Each row of a before or after table is a point. One or more steps were done to the points. Then noise was added and the rows were shuffled. The steps act on columns, c1 being the first. Write out the steps. A step turns or swaps two columns, mirrors them in a line or flattens them onto one, adds a multiple of one to another, or multiplies or shifts one. Angles are multiples of 10 degrees, from the lower column toward the higher: turns from -170 to 170, lines from 10 to 170 but not 90. Use the fewest steps. Two steps may share a column if one is a turn and the other turns, adds or multiplies; they go together, in the order done. Otherwise the lowest column goes first.
In the rows, 128 means zero.

Before (10 x 3):
[[149 106 161]
 [116  81 121]
 [101 136 125]
 [105 127 156]
 [197  66 154]
 [108 127 114]
 [ 76 139 115]
 [140 104 143]
 [ 94 149 127]
 [121 137 120]]
After (10 x 3):
[[160 105  94]
 [171 126 135]
 [131 139 183]
 [139 149 158]
 [135  65  52]
 [132 137 154]
 [143 103 110]
 [121 136 140]
 [123  82 142]
 [118 127 152]]
Steps: multiply c3 by 1.3; turn c1 and c3 by -110 degrees

Before (8 x 8):
[[ 95 170  89 132 165 161 101 143]
 [169 156 173 106 177 152  96 152]
 [136 137 112 117 137 146 172 123]
 [147 147 164 136 109 174  80  92]
 [157 100 174 145 150 175 163 134]
 [177 174 158 148 123 146 169 174]
 [137 113  97 155 156 143 121 104]
 [100 134 129 110 114 106 149 125]]
After (8 x 8):
[[134  82  60 162 138 159  92 126]
 [157 132  70 124 160 147 112 129]
 [131  83 130 112 126 176 150 118]
 [143 173 147  95 139 173 109 120]
 [150 132 129  76  79 137  93 127]
 [113 139  94 158 104 111 131 130]
 [104  88 147  87 161 146  94 125]
 [118 152  84 120 108 147  95 123]]
Steps: turn c1 and c4 by -90 degrees; turn c2 and c7 by -130 degrees; turn c5 and c7 by -50 degrees; shift c3 by -30; flatten c6 and c8 onto the line at 170 degrees

Before (11 x 12):
[[131 189 113 141 130 151 132 160 145 127 116 145]
 [125 137 109 118 103 125 122 162 124 146 188 119]
 [117 125 105 138 122 179 122 152  86 127 134 140]
 [121 137 199 137 135 126 132 145  91 129 115 119]
 [131 123 109 124 127 115 146 165 147 119 115 149]
 [132 121 109 127 126 131 123 124 145 162 119 149]
 [124 133 115 124 138 117 146 127 147 132 147 180]
 [112 126 115 149  99 134 134 147 146 123 121 121]
 [131 129 106 120 132 115 151 140 118 115 121 124]
 [127 127 109 114  84 119 156 149 139 126 123 132]
 [ 89 134 108 116 143 114 127 157 105 114 118 147]]
After (11 x 12):
[[ 90 135  90 116 109 113 119 175 146 131 117 177]
 [131 128 100 118 104 114 133 143 121 115 120 123]
 [123 137  88 118 138 126 150 185 135 136 188 102]
 [130 122  85 126 127 115 129 191 103 137 116 180]
 [126 127  96 115 129 119 173 162 102 131 121 139]
 [113 125 102 151 145 134 152 160 111 118 120 114]
 [120 138 183 138 100 125 131 185 155 120 114 108]
 [133 189  91 141 133 151 123 183 111 142 116 167]
 [115 125  89 138 109 180 141 166 164 137 135 156]
 [135 121 112 126 143 129 124 113 118 176 121 166]
 [123 133 118 124 122 117 119 120 101 176 148 248]]
Steps: multiply c8 by 2; turn c3 and c8 by 20 degrees; turn c7 and c9 by -140 degrees; turn c5 and c7 by -110 degrees; multiply c12 by 2.5; turn c10 and c12 by -20 degrees

Before, 11 rows:
[[139 154  98 144 165  95  94 130 104 142 106  93  92 151  95  92 143 122
  123 101]
 [163 104 137 161 106 170 162  84 117 189 106 118 127  89 149  44 162 128
  115  98]
 [130  82 100 113  89  87 131  74 149 150  80 160  98 148 157  86 130  82
  115 131]
 [112 113 112 144 147 103 105 144 130 142 143 151 126 149  99  82 102  96
  151 161]
 [137 134 143 171 144 148 109 121 135 181 118 150 156 125 142 103 159 152
  108 109]
 [140 146 121  99 150 107  98 152 109 102 136 145 162 104  89 130 159  83
  139  96]
 [102 128 179 117  78 127 127  87 116 134 103 138 159 151 165 115  85  85
  125 157]
 [109  83 158 130  95 158 139 123 134 123 102  90 164  69 146  67 136 127
  179 108]
 [128 155  92 107 154 132 107  83 132 112 103 105 108 111 137 109 105 145
  175 171]
 [185 155  99 166  92 103 145 104  94 118 100  79 157 120 147  75 139 136
  128  99]
 [185 107 101  97 110 144  98 132 155 148 104  81 165 146 102 130 153 154
  110 107]]
After:
[[185 137 100 166  92 103 146  85 125 119 101  81 157 119 147  75 138 158
  137 123]
 [140 150  98 144 165  96  93 111 112 141 107  93  92 151  94  91 144 148
  133 114]
 [130  87 100 112  88  86 132 109 184 150  80 160  98 148 157  86 130 103
  100 101]
 [113 111 112 145 146 104 105 141 117 142 143 150 126 148  99  81 102  83
  145 119]
 [129 137  93 106 154 132 107 102 165 112 103 104 109 110 136 108 104  99
  180 154]
 [141 138 120 100 150 108  97 128  97 101 136 145 162 103  88 130 161 134
  144  90]
 [136 137 143 171 144 148 108 129 139 181 118 152 156 124 143 103 160 157
  112 134]
 [110  74 158 130  94 158 139 130 135 122 103  91 166  68 146  67 136 145
  160 120]
 [164  99 137 160 106 170 163  91 154 189 105 119 127  89 149  43 162 154
  108 117]
 [184  97 101  97 109 143  98 152 142 148 104  81 166 146 102 130 153 160
  104 137]
 [102 137 180 117  78 128 128  92 154 133 103 139 160 151 165 116  85  82
  125 113]]
Steps: turn c2 and c19 by 20 degrees; add -0.3 times c1 to c2; turn c8 and c9 by -50 degrees; turn c18 and c20 by 60 degrees; multiply c20 by 0.7
